Each row is a point. Each copy is the shape, with its points in the same order, turned, moved and blurred by noise. Say if it was mirrored as well.
In the rows, 128 means zero.

Shape (5 x 2)
[[ 97 121]
 [114 150]
 [142 132]
 [102  88]
 [176 121]]
Copy 1 (5 x 2)
[[139 156]
 [108 140]
 [125 112]
 [170 153]
 [137  77]]
Copy 1 is: mirrored
Copy 2 (5 x 2)
[[152 108]
 [139 142]
 [112 135]
 [137  81]
 [ 73 128]]
Copy 2 is: mirrored
Copy 3 (5 x 2)
[[121  85]
 [153  89]
 [142 123]
 [ 89  97]
 [143 159]]
Copy 3 is: mirrored

Shape (9 x 4)
[[126 130 124 138]
 [155 108 185 151]
 [130  77 143 114]
 [126 117 130 149]
 [ 83 173 105 160]
 [115 154  95 125]
 [113 132 127 145]
 [178  95 162 136]
 [117 129 142 108]]
Copy 1 (9 x 4)
[[139 130 141 144]
 [176  83 182 148]
 [123  88 163 109]
 [135 125 157 147]
 [120 160 110 193]
 [131 155 110 142]
 [131 128 139 156]
 [177  97 186 114]
 [139 101 121 134]]
Copy 1 is: mirrored
Copy 2 (9 x 4)
[[138 157 128 132]
 [170 131 162 184]
 [145 100 112 162]
 [142 155 124 152]
 [ 96 209 137 117]
 [124 171 119 104]
 [127 166 127 142]
 [192 115 137 167]
 [122 124 149 127]]
Copy 2 is: only turned
Copy 3 (9 x 4)
[[127 132 122 144]
 [175  86 138 141]
 [107  87 145 115]
 [124 123 124 150]
 [126 168  67 171]
 [111 175 112 135]
 [130 132 104 149]
 [161  97 167 132]
 [125 125 108 112]]
Copy 3 is: mirrored
Copy 4 (9 x 4)
[[120 134 132 137]
 [166 180 161 119]
 [125 160 122  86]
 [127 153 127 134]
 [ 90 114 144 186]
 [107  98 122 149]
 [113 138 139 145]
 [185 167 134 104]
 [123 124 159 109]]
Copy 4 is: mirrored

Shape (12 x 8)
[[ 92 102 154 178 160 165 118 114]
 [145  91 125 112 113 123 150 137]
 [126 115 172 158 125 124 140 137]
 [164  99  87 132 120 146 169 114]
 [104 147 142 112 137 148 126 100]
 [ 92 144 117 104 185  83 127 174]
 [162 158 132 155 167 110 125 168]
 [123 145 149 166 119 167 115 114]
 [165 114 109 135 163 107 138 120]
 [109 148  98 112 108 170 130 121]
 [ 96 117  91 116 133  88 121 109]
 [106 149 127 168 156 137 189 175]]
Copy 1 (12 x 8)
[[135  85 134 168 156 147 120 121]
 [155 114 114 102  99 110 164 131]
 [131 131 157 151 120 122 154 139]
 [191 114  82  96 114 138 157 109]
 [125 122 148  98 151 146 122  94]
 [ 96 130 121  93 156  61  98 160]
 [155 177 128 127 156  78 106 146]
 [148 134 141 152 129 163 109  98]
 [165 142 101 110 140  91 146 102]
 [138 118 111  88 114 168  95 105]
 [ 92 117  85  92 116 102 137 102]
 [132 149 104 133 157 149 128 187]]
Copy 1 is: only turned
Copy 2 (12 x 8)
[[146  97 181 161 141 154 133  96]
 [138 124 117 114 122  99 145 140]
 [128 134 172 133 149 122 147 140]
 [160 114  88 120 134 137 179 140]
 [142 171 142 136 116 137 136  84]
 [158 164 129 172 173  77  72 118]
 [161 154 140 141 170 149  95 169]
 [123 129 163 146 119 176 139 118]
 [161 131 108 115 174 128 134 135]
 [136 145  99 155  83 146 130 113]
 [125 145  91 139 159  99 122  83]
 [166 150 153 210 152 110 149 167]]
Copy 2 is: mirrored

Shape (14 x 9)
[[198 145 147 107 114 139 126 155 131]
 [131  94 102 136 160  67 166 151 108]
 [131 113  89 123 164 118 158 145 134]
 [143  76  72 131 154 123 169 139 129]
 [146 134 121 139 121 111 122  95 165]
 [172 176 113 157  78 132 135 131 163]
 [ 91  57 109 129 152 116 187 142  80]
 [115 120  73  99 143 107 165 120  92]
 [153 132 107 158 143 136  89 118 147]
 [165 170 136 146 140 132 131 159 142]
 [165 164 134 114 101 129 111 153 149]
 [134 161 115 144 124 153 110 140 164]
 [147 139 129  98 105 108 141 164 168]
 [150 136  93 147  97 108  96 154 146]]
Copy 1 (14 x 9)
[[143 146 145  84  89 174 125 140 147]
 [182 116 101 137 168 112 138 169 110]
 [145 145 103 122 178 125 151 134 137]
 [154 104  79 132 176 144 162 138 146]
 [132 139  93 106 101 104 125 114 139]
 [116 173  97 133  59 144 139 119 138]
 [146  66 129 149 202 123 164 145  99]
 [135 128  93  95 177 127 174 146  92]
 [124 151  85 107 123 133  84 105 142]
 [141 181 143 123 114 147 118 122 142]
 [116 164 129  94  85 144 124 147 143]
 [ 95 166 116 121 114 127 117 111 151]
 [127 147 130 112  99 122 156 166 161]
 [115 145  82 128 107 133 100 163 133]]
Copy 1 is: only turned
Copy 2 (14 x 9)
[[164 142 111  74 134 143 126 158 106]
 [115 109 103 170 176 101 153 141  79]
 [119 124  89 162 163 146 135 128 108]
 [118 109 104 179 150 172 160 137  86]
 [141 119 141 137 140 128 144 133 165]
 [139 155 112  94 134 138 159 180 176]
 [ 60 101 113 179 139 130 146 115  50]
 [ 97 102  65 147 147 131 163 100 103]
 [151 113 112 152 119 138 102 154 164]
 [132 151 101 101 160 134 100 167 138]
 [155 162 108  95 126 121 130 150 139]
 [132 160 111 127 121 145 110 143 164]
 [149 177 121 114 148 121 151 132 120]
 [161 149  99 145 113 109 143 172 142]]
Copy 2 is: mirrored
Copy 3 (14 x 9)
[[126 136 136  93 130 157  97 125 163]
 [121  81  76 139 134 102 143 162 100]
 [140 124  99 144 153 127 157 153 110]
 [169 106  88 132 140 127 178 164 115]
 [116 144 120 140  91 137 157 101 129]
 [107 171 141 131  72 169 128 148 157]
 [161  77 106 113 145 105 160 172  45]
 [134 146  72 106 140 108 158 158  78]
 [157 155 125 165 100 125 128 106 137]
 [115 142 134 148 128 158  96 137 140]
 [107 160 149 113 120 138 109 127 160]
 [129 174 156 157 115 144 129 127 135]
 [ 89 133 147 113 138 130 148 142 154]
 [128 155 139 141  93  99 130 149 162]]
Copy 3 is: mirrored

Shape (15 x 12)
[[141 150  78  89 123 103 129 137 163 121 143 116]
 [126 174 160 138 107 147 122 126  95 135 113 151]
 [191 130 103 132 109 122 114  74 148 151 153 130]
 [ 78 135 130 121 104 124 103  99 120 122 131 108]
 [132 148 129 125 166 138 111 119 116 137 139 143]
 [ 76 164 166 138  98 160 162 117  94 147  73 110]
 [149 153  53 139 155  67 104 133 129 151  96 113]
 [165 143 138 115  96  76 178 106 108  98 119  96]
 [137 114 154  83 124  77 130 132  83 131 157 125]
 [130  94  86 122 143 108 118 125  93 107 134 141]
 [152 101 169 129 113 140 120 139 122 101 121 128]
 [112 101 138 116 115 127 119 121 156 152 151 187]
 [138 127  97 170 125 114 101 119 114 133 148 154]
 [ 78 124 136 131 148 122 127 131 152 112 126 136]
 [140 153 142  53 119  78 137 107 153 122 109 169]]
Copy 1 (15 x 12)
[[154 148  78  80 124 111 120 137 144 105 131 152]
 [116 171 171 137  81 137  98 135 122 120 105 125]
 [184 146 133 108 132  73  90 110 129 159 139 137]
 [106 105 120 110 101 146  93  98 120 121 108 125]
 [115 166 146 119 145 136  91 132 146 125 139 131]
 [ 80 166 169 109  58 162 142 101 113 133  83 103]
 [ 98 138  97  96 145  71 128 161 173 151 107 173]
 [144 149 145 117  97  81 162  82 117  84 112 174]
 [129 119 160 113 152 113 123 132  94  65 124 150]
 [127 131 112 138 171 138 124 129 120 130 114 172]
 [157 139 148 167 124 138 134 114 133  98 120 108]
 [162 111 143 112 121 163 109 158 117 141 165 124]
 [126 136 122 155 129 111  92 142 125 156 140 156]
 [106 123 118 119 114 173 126 121 154 116 153 128]
 [176 126 162  66 108 138 126 144 161  80 122 170]]
Copy 1 is: only turned
Copy 2 (15 x 12)
[[156 120 104  71 138 151 151  91 156 121 136 128]
 [113 186 126 132 122 120 117 105  95 162 123 146]
 [194 113 114 131 126 172  99  97  95 149 140 110]
 [101 117 134 146 114 120 126  93 148 128 157 163]
 [112 138 113 122 169 132 117 126 120 171 140 116]
 [ 82 182 148 170  96 114 171 105  92 149 121 163]
 [152  97  76 101 123 116 141  76 160 171  88  80]
 [172 134 130 112  97  90 161 100  83 101 150 108]
 [149 132 158  91 103  91 126 160 136 139 177 112]
 [120  87  90 105 117 112 117 149 122 140 137 124]
 [148 132 151 143 144  98 108 154 105 112 119 146]
 [166 131 110 140 141 149 115 153 143 162 160 176]
 [139 128  73 142 123 122  88 131 129 155 130 120]
 [115 127 107 157 160 104 152 123 151 141 146 160]
 [180 127 144  67 139 115 163 105 118 166 165 170]]
Copy 2 is: only turned
Copy 3 (15 x 12)
[[154 114 111  84 138  93 109 144 153 101 149  68]
 [166 108 114 147  78 107 139 143  93 122  94 120]
 [180 118  94  97 129 128  95  83 114 134 170 112]
 [119  99 131 151 104 104 146 130  97 114 153  71]
 [159 107 133 138 148 119 116 134 111 131 104 108]
 [124 147 109 169  49 115 165 154  93 148  90  72]
 [139 134  74 152 155  81  57 142 166 109 149  96]
 [162 151  93 108  96  50 160  90 155 127 134  97]
 [148 119 142 114 140  31 141 125 106 152 135 113]
 [102 122 109 114 165  90 125 122 121 108 134 129]
 [133 118 157 107  89 108 145 115 132 131 126 144]
 [129  62 118  87 129 125 131 148 101 167 138 117]
 [142  98  90 139 144 119 118 133 113 111 154 144]
 [113  85 136 135 129 122 154 152 147 137 125  87]
 [147  73 112  78 107  58 108 115 140 152  98  66]]
Copy 3 is: mirrored

Shape (16 x 12)
[[119  96 116  95 127 152 123 106 136  95 106 165]
 [142 131 111  62 140 127 118 168  87 113 147 137]
 [151 108 160 110 123 126 106 145 153  85 120  93]
 [158 136 111 113  97 134  88 169 146 136 126 142]
 [180 114 142 139 126 151 133 178  75 128 137 117]
 [162  99  94 105 104 148 135 135 105 146  98  74]
 [110 136 135 143 111 114 121 112 147 108 134 145]
 [ 77 146 111 126 124 121 136  96 140 120  88 109]
 [131 112 104  72 128 161 199 147 124 149  87 103]
 [ 97 120 134 128  97 162 151 123 156 123 131 141]
 [ 88 159 154 137 113 121 116 167 131 133  90 129]
 [142 132  88 149 175 141  91 163 125 161 131 115]
 [164  95 121 124 132  90 123 126 121 124 114 119]
 [124  92 120 145  89 132 137 170  91 174 103 102]
 [123 135 159 139 130 169 124 125 157 200 105  76]
 [151 184 181 139 172 135  93 146 138 130 112 114]]
Copy 1 (16 x 12)
[[119 102 103  87 135 159 137  80 137 106  91 156]
 [125 104 107  74 157 137 118 102  77 100 181 147]
 [155 114 147  96 133 110  89 118 121  85 110 115]
 [149 138  82  84 115 117  78 123 129 126 148 146]
 [133 128 105 139 135 130 109 162  69  86 160 149]
 [116  91  89 108  83 121 109 130  61 116 118 106]
 [136 146 138 116 118 122 133  97 157 129 124 147]
 [106 128 144  95 120 107 145  84 119 163  86 118]
 [112  69  93  79 129 149 162 148  79 150 116  97]
 [116 136 119  97 115 156 142 130 154 137 104 122]
 [120 142 151  82 138  95 116 144 123 164 112 163]
 [103 128  80 141 161  98  77 111 108 148 150 121]
 [145  83 120 129 113  99 115 101 116 103 133 139]
 [ 78 106 108 124  91 106 110 172  90 131 138 149]
 [122 114 128 137 115 140  71 155 108 191  91  99]
 [178 152 151 127 180 114  77 121  93 162 111 140]]
Copy 1 is: only turned
Copy 2 (16 x 12)
[[ 84 107 132  89 142 142 137 136 136 116 115 165]
 [124 124  97 115 128 137 144 128  75 147 170 179]
 [156 126 107  85 118 161 174 147 138  83 147 134]
 [168 124 114 129 113 153 117 139 151 153 141 168]
 [164  78 120 167 115 160 153 146  81 123 144 135]
 [135  88 108 117 106 169 163 101 123 162 141  95]
 [119 139 125 128 120 106 132 129 151  91 117 141]
 [ 82 153  98 115 134 109 148 123 152 127 107  95]
 [ 96 112 154  93 146 145 161 131  91 187 138  87]
 [ 94 140 158 110 122 130 112 154 144 108 123 116]
 [132 168 104 154 125 117 154 182 151 132 123 124]
 [154 114  82 174 179 153 124 114 135 136 155 123]
 [146  94 119 122 121 114 175 101 139 119 134 140]
 [119  89 126 173  99 137 152 145 136 154 162  95]
 [132 163 141 162 148 192 159 121 163 132 141  72]
 [173 184  94 161 165 158 169 140 120  96 109 140]]
Copy 2 is: mirrored
Copy 3 (16 x 12)
[[112  94 138 124 140 151 101  81 158 105 120 167]
 [111 112  86  73  97 140 134 138 148  98  89 146]
 [161  87 145 114 133 152 101 145 151 102 136 103]
 [133 105 106 138  91 157  81 154 150 140  97 135]
 [137 107 111  99 109 182 130 145  72 111  89 118]
 [112  84 129 115 123 173 136 107 133 148  71  72]
 [120 135 140 155 123 130 101 115 135 118 154 134]
 [ 99 155 150 149 161 137 133  95 172 131 132 114]
 [116 102 136 115 115 201 188  89 172 128  83 116]
 [ 96 115 145 156 116 183 121 103 148 121 158 136]
 [112 166 154 152 136 164 120 170 154 119 117 134]
 [134 108  78 137 161 146 134 156 119 172  99 139]
 [147  92 137 129 119 113 129 118 119 124  91 116]
 [ 83 103 149 158 117 180 149 153 103 132  71  96]
 [113 109 170 133 144 194 146 157 134 202 146 105]
 [178 155 142  94 154 158 112 174 129 154 141 143]]
Copy 3 is: only turned

Shape (17 x 12)
[[130 163  90 141 121 128 161 165 142 121 138 150]
 [116 139  93 121 132 124  92 104 147 179  80 134]
 [123 135 137 191 112  99 159 160 153 104 132 172]
 [156 155 126 134 141 146  94  99 158 183  87  91]
 [139 119 154 125 139  99 122 179 121 123 124 144]
 [145 102 127 103 183 154 163 110  98 129 119 149]
 [112 162 143 158  84 116 171 129 128 119 116 116]
 [108 130 143 120 124 120 130 157 154  66 131 137]
 [107 175 127 164 108 114 156 122 166 128 136 141]
 [134 107 151  98 129  66  89 129  84 106 118 123]
 [188  89 106  95 148 135 141 123 114 109 131 164]
 [ 88 104 157 134  98 106 135 177 127 103 150 153]
 [101 163 131 168 141  99 131 168 127  96 158 164]
 [143 129 167 100 117 125 120 155  86  95 110 179]
 [127 141  97 163 129 147  87 101 141 148  65 104]
 [130 137 101 142 127 138 103 131 123 153  84  89]
 [165 111 119 115 128 170  96  96 100 148 131 126]]
Copy 1 (17 x 12)
[[119 123  91 163 133  67 116 133 145 156 137 137]
 [109 159  93  60 141 123  99 131 156 153 119 106]
 [114 158 100 185 118  91 151 170 141 109 163 153]
 [117 165 121  94 148 165  93 122 170 185 130 107]
 [127 112 153 144 116 101 122 177 145 113 128 125]
 [115  93 137 129 178 133 151 120 119 136  90 130]
 [ 94 158 120 162  92  98 141 102 116 149 159 113]
 [133 114 118 162  86 111 111 118 150  90 134 131]
 [ 83 152  82 151 121  95 121 109 148 134 173 136]
 [138 134 189  96 123 101  94 147 108  83 126  86]
 [168 110 150 124 185  98 141 118 139 123 102 137]
 [130 107 127 150  84  82 153 166 131 101 149 117]
 [100 121 100 178 118  81  93 167 114 103 158 133]
 [135 112 174 133  97  90 131 146 108 119 105 163]
 [125 178  83 101 128 164  93 127 138 161 105 104]
 [119 158  98 103 115 137  88 131 143 170 114  90]
 [166 113 137  88 148 148 127 113 106 160 135 120]]
Copy 1 is: mirrored
Copy 2 (17 x 12)
[[169 148 112 126 126 154 165 154 149 115 119 110]
 [ 92 125  85 111 170 141 107 127 130 156  85 114]
 [156 128 142 165  99 126 174 157 148 102  77 134]
 [111 138 103 138 154 138  75  91 143 173 100  76]
 [152 134 152 108 114  89 117 137 137  98 106 121]
 [153 104 174 104 187 133 128 130  90 138 132 105]
 [130 175 149 149  86 162 154 128 120 125  96 117]
 [141 147 152 136 132 133 136 116 138  48 110 124]
 [119 152 123 161 112 153 176 124 159 124 101 125]
 [111 123 138  89 103  79 105 109  86  93 113 138]
 [185  82 139  89 162 135 132 107  95 107 121 116]
 [131 125 170 117  90 133 132 156 152  69 106 154]
 [144 145 131 157 113  99 169 155 147  92 129 147]
 [176 158 157  95 138 103 112 117 101  95  98 166]
 [107 143  80 161 156 151  87 130 104 144  78  93]
 [116 146  97 131 136 139  85 143 111 141 103  81]
 [153 105 124 121 157 152  72 103  99 151 137 129]]
Copy 2 is: only turned

Shape (16 x 12)
[[148 118 110  81 133 106 112  97 129 148 123 141]
 [132 126 134 131 120 110 139 138 140 147 146 143]
 [115 112 115 107 137 112 135 153  93 141 128 145]
 [124 103 111 120 116 159 132 153 136 135 156 114]
 [134 108 187 127 135 107 147 131 136 114 115 140]
 [115 124 119 137 144 113 121 103 138 135 150 147]
 [119 118 125 129 162 100 105 150 141 126 115 130]
 [124 107 112 133 124 120 136  75 113 141 114  99]
 [126 133 226 132 119 111 116 130 108 145 125 101]
 [120 136 115 119 173 107 143 151 142 144 151  99]
 [113 108 115 104 117 117 129 149 143 134 121 143]
 [145 112 128 133 133 145 135 152 135 150 111 150]
 [120 110 118 104 125 123 121 140 133 144 119 127]
 [120 249 169 126 117 113 140 123 136 144 134 115]
 [138 134 134  61 123 156 103 117  96 119 113 113]
 [160 118 122 135 118 103 128 158 128 118 124 145]]
Copy 1 (16 x 12)
[[113 126 106 143 116  99 114 137 101 110  86 143]
 [140 127 122 133 140 129 128 153 151 113 110 111]
 [143 140 119 136 107 123 142 138 103 106 125  96]
 [125 108 116 134  99 124 132 173 146 129 153 124]
 [156 139 104 133 148 162  86 109 140 124 124 116]
 [109 151 119 110 144 113 122 150 133 114 117 120]
 [154 162 120 124 132 115 129 132 124 101 137 147]
 [111 122 132 132 144  95  88 154  86 144 132 117]
 [175 153 113 165 139 127  88  96 157 177 124  95]
 [164 126  90 115 143  86 138 154 135 105 145 128]
 [142 128 129 127 102 133 114 148 127  98 119 127]
 [146 130 116 137 122 161 139 165 119 128 120 137]
 [144 130 122 136 103 120 117 149 116 113 121 131]
 [188 103 138  78 165  89 145 103 171 185  73 108]
 [129 106 110 138  77 106 123  99  99 156 117 142]
 [142 116 136 153 142 147 139 132 132  99 121 136]]
Copy 1 is: mirrored
Copy 2 (16 x 12)
[[154 107 117 118 109 141 142 127 113 129 147  95]
 [133 133 110 126 142 123 140 160 114 135 148 148]
 [173 124 116 136 161 141 132 122 134 128 152 129]
 [102 118 120 140 167 150 116 123 111 120 148 142]
 [145 141 122 138 133 101 127 150 137 193 176 136]
 [149 133 129 110 119 140 135 136 101 155 124 145]
 [149 117 119 101 129 124 136 127 163 147 134 157]
 [137 140 139 165 113 131 162 102 107 144 115 119]
 [137 168  86 145 126  53 114 103 123 174 170 138]
 [130 153 121  82 165 136 159 125 137 124 146 131]
 [139  94 120 137 152 128 135 146 133 138 140 128]
 [130 128  99 144 138 149 108 145 147 142 139 132]
 [137 103 115 136 145 132 132 126 130 131 140 121]
 [140 194 110  98 132  37  88 165 103 106 107 115]
 [140 112 135 144 134 118  84  81 123 119 151  84]
 [135 123 131 135 118 130 124 157 151 121 171 154]]
Copy 2 is: only turned

Shape (15 x 12)
[[119  83 182 135 145 154 159  66 156 162  94  89]
 [170 157  97 118 119 108  95 148 152 148 142 143]
 [155 110 140 113 113 173  90 126 118 150 104 105]
 [142 141 120 131 141  79 117 126  96 130 141 134]
 [120 134 100 139 138  94 109 139 132  89 169 123]
 [ 80 158 120 193 159 104 147 138 120 135 153 114]
 [158 116 147 115 120 128 111 149 110 139 131 128]
 [128 128 128 157 149 102 153 146 121 148 184 131]
 [138  62 160 179 163 139 135  88 144 170  99  52]
 [149  99 134 118 111 127 115 169 146 121 112 128]
 [124  95 104 114  89 110  97 143 125 154 126 133]
 [165 118 155 105  87 134 138 122 130 156 111  65]
 [156 130 129 106 114 103 112 163 127 142  94 126]
 [127 135  74 109 156 111 132 161 115 131 147 127]
 [166  96 135 155 110 150 157  97 123 142  94 105]]
Copy 1 (15 x 12)
[[220 190 129 162 139 192 125 101 144 162 148 136]
 [102 116 112 116 110 105  99 119 135 160  99  96]
 [174 137 109 114 122 166 103 143 116 162  86 141]
 [116 116 154  94 116 133 131 145 142 146 148 112]
 [ 83 107 121 131 115 166 136 150 141 124 144  96]
 [122 150 136 133 107 137 211 135 130 126 152  87]
 [140 125 121 114 119 148 111 151 111 183 124 140]
 [ 95 134 147 129 133 152 173 114 114 163 142 106]
 [199 209 151 159 128 212 149 139 162 194 116 105]
 [128 119  99 158 128 144 109 156 125 176 116 137]
 [132 101 100 120 147 147 132 134 163 161  97 150]
 [177 135 108 133  72 174 110 118 147 193 115 161]
 [142 108 121 139 102 109 106 152 135 172 121 141]
 [104  86 158 144 115 136 136 129 128 128 100 107]
 [159 190 146 143 106 166 117 123 141 162 114 167]]
Copy 1 is: only turned
Copy 2 (15 x 12)
[[148 156  97 199 159  64 170 112 103 106 119 167]
 [ 92 133 126 103 101 156 135 107  99 150 115  88]
 [145 165  87 123 141  92 149 135  95 128 127  73]
 [120 111  97 116  88 135 112 128 150 141 130 125]
 [145 117 139  90  82 152 145 122 150 124 131 123]
 [135  57 140 134 119 132 147 158 145 127 145 152]
 [140 157 109 124 114 109 109 129 111 145 139  96]
 [136 101 147 136 125 128 121 117 148 158 158 140]
 [147 143  89 206 130  70 208 123 125 122 168 131]
 [136 166 131 132 106 135 126 125  97 106 149  94]
 [158 133  99 131 112 154 126  99 107 120 129  76]
 [150 183 102 180 114 111 142 143 101 164  99  96]
 [108 153 106 142  96 134 109 132 104 120 126  81]
 [111 121 133 113 122 152 124 125 170 116 127  91]
 [135 173  73 173 143 124 157 148 107 136 153 139]]
Copy 2 is: only turned
Copy 3 (15 x 12)
[[177  97 113 114  90 110  80 122 200 176 110  82]
 [ 81 129 105 148 136 122 148 136 135  99  92 162]
 [170 110 128 130  93 130  94 135 146 103 103 162]
 [128 138 118 128 140 100 164 115 142 119 139 152]
 [119 176  91 151 140 110 156 125  95 129 136 117]
 [107 177 111  81 116  98 132 100 119 183 153 130]
 [143 126 140 145  97 129 142 136 145 120 122 155]
 [114 172 128 123 129 111 161 142 145 179 123 138]
 [190 152 113 136  65  82  82 106 211 180 103  99]
 [130 134 133 170  95 148 127 130 147 106 118 121]
 [137 146 132 165 140 141 112 125 153 108 145 159]
 [146  98 100 142  74 132  99 171 173 121 139 155]
 [119 115 140 151  99 123 127 124 149  94 132 146]
 [112 174 135 125 138 105 133 163 125 106 125 127]
 [156 130 107 107  78 140 122 125 202 127 122 114]]
Copy 3 is: mirrored
